Rows are points. A path goes straight from each point to the next, and from the last back to the first. The post is the endless flat space through its rows: a point in 2 columns, a line in 3, a plane in 4, and so on, so that a path can go around it. How many times does the path go around the post? Going back the other way cancels.

Post (2 x 3):
[[ 14   1  32]
 [-35   5 -22]]
Path (22 x 3):
[[-44  -2   4]
 [-24 -18   5]
 [-15 -13 -28]
 [ 15  10 -32]
 [ 41  57  55]
 [-31  19   7]
 [ -9   5  43]
 [  1  34  30]
 [-10  17 -23]
 [  1  -6 -33]
 [ 10 -50  -9]
 [  5 -48  60]
 [ 25 -40 -18]
 [ 14  24 -31]
 [-28  25 -16]
 [ -5  49  54]
 [-54 -11  23]
 [  5 -54  27]
 [ -3 -14 -13]
 [-37  20 -57]
 [-35  29 -30]
 [-43  33  32]]
Times around: 2

Post (5 x 6):
[[ -7 -42  13 -30  25  43]
 [ 35  23 -35  18  23  -5]
 [ -1 -16  -7  -7 -17   3]
 [ -7   9  12 -19 -21   6]
 [-17  -3  -5   9   7 -18]]
Path (30 x 6):
[[ 12   0   4 -41 -17   6]
 [-15 -25 -13  -2  19 -35]
 [  2 -55 -31 -16   0  -5]
 [-33 -10 -11 -17  15  11]
 [ 16 -35 -38  18  52  49]
 [-16   0  29   8   5   2]
 [  7 -16  48 -16 -10  16]
 [-40   7   8  31 -34 -22]
 [-13 -15   1 -19 -17  19]
 [ 18   5 -25 -46 -13  42]
 [-12  46  -6  -1   3  29]
 [  4   5 -32 -38 -43  11]
 [ -3 -22  -7 -19  13 -21]
 [ 18 -19   1  -1   5  -8]
 [ -3  27  26  -6   2  15]
 [  1   4   7  45  60   5]
 [ -3  14  15  -2  22   9]
 [ 47  38 -30  21 -22  22]
 [-50  11  -9 -16  -8   4]
 [ 11  44   4 -45  25  -3]
 [-21 -49   9 -17 -40 -18]
 [  1 -30 -12  12  -8  -5]
 [ -6  -3   6  -8  13  57]
 [ 13  10 -19   0  53  28]
 [ 30 -10 -29 -27  -5  24]
 [-13 -10  33 -25   8 -16]
 [  3 -11  10  -8 -27   8]
 [-33   1  11  18 -38   8]
 [-11  -8 -20   5  20  10]
 [ 18  -2 -36 -18  24   9]]
Times around: 3

Post (8 x 9):
[[ -1  -2   0  -3 -15  -4  11   4  -2]
 [ 12 -44 -28  19 -14  25  14 -13 -13]
 [ -6   1  -8 -27  -8  -8   9  -8   0]
 [  7   3  11  13  41 -24 -19   7   9]
 [ -2  16  -7  -5  -8 -14  10 -19   6]
 [ 13  -1   7   0  33 -25   7  -2  -3]
 [ 13  -7 -22  -1 -11   1  10   7   2]
 [  9  18  14  -3  40 -11   0  -2 -13]]
Path (24 x 9):
[[ -2  10  19 -21 -12  -4   9  14  -6]
 [ 31 -18  -9  -5   5 -14  16   3 -13]
 [ -2   9 -24 -29  -9  11  17  19 -29]
 [  0  36   8  -3  33 -32  25 -28   8]
 [  4 -44 -22   3  -8  -6  19   6   9]
 [ 28 -47   8  11  32 -18   7  52   0]
 [ 42 -37 -15  23   4 -22  10   3  24]
 [  9  13  -8  14  -1   0 -10 -35 -13]
 [  2  -8 -27  31  60 -35 -24   4  25]
 [  7  -2 -22   7  25 -17  14   2  15]
 [  7   1 -18  -3  23 -14 -12 -45  29]
 [  2 -28  -1   8  -8  -8 -11  -7  12]
 [  0  -5 -19  -2 -13 -12   3  -5   7]
 [ -2  -7 -12 -27  33 -11  28  -4 -21]
 [ 12  -3 -24 -11  -7  18  26 -16   0]
 [ 13 -20 -12  29  17 -24  28 -17  24]
 [ 32 -19  -6  21  10 -11 -18  -1  28]
 [ 14  -2 -11  -3  -2  -5  17  -7 -17]
 [ -8 -13 -25  26   6 -25  12 -37  10]
 [  6  13   2  -1  31  -9  21 -20 -23]
 [  0   7  -5   9  15 -17   5   0   7]
 [  5   3  29  -6   3  -6  21 -16  -7]
 [ -4   2  14 -26 -12  -9   2  -1  -1]
 [ 16   5 -22 -19 -11   6  17   1  16]]
Times around: 4
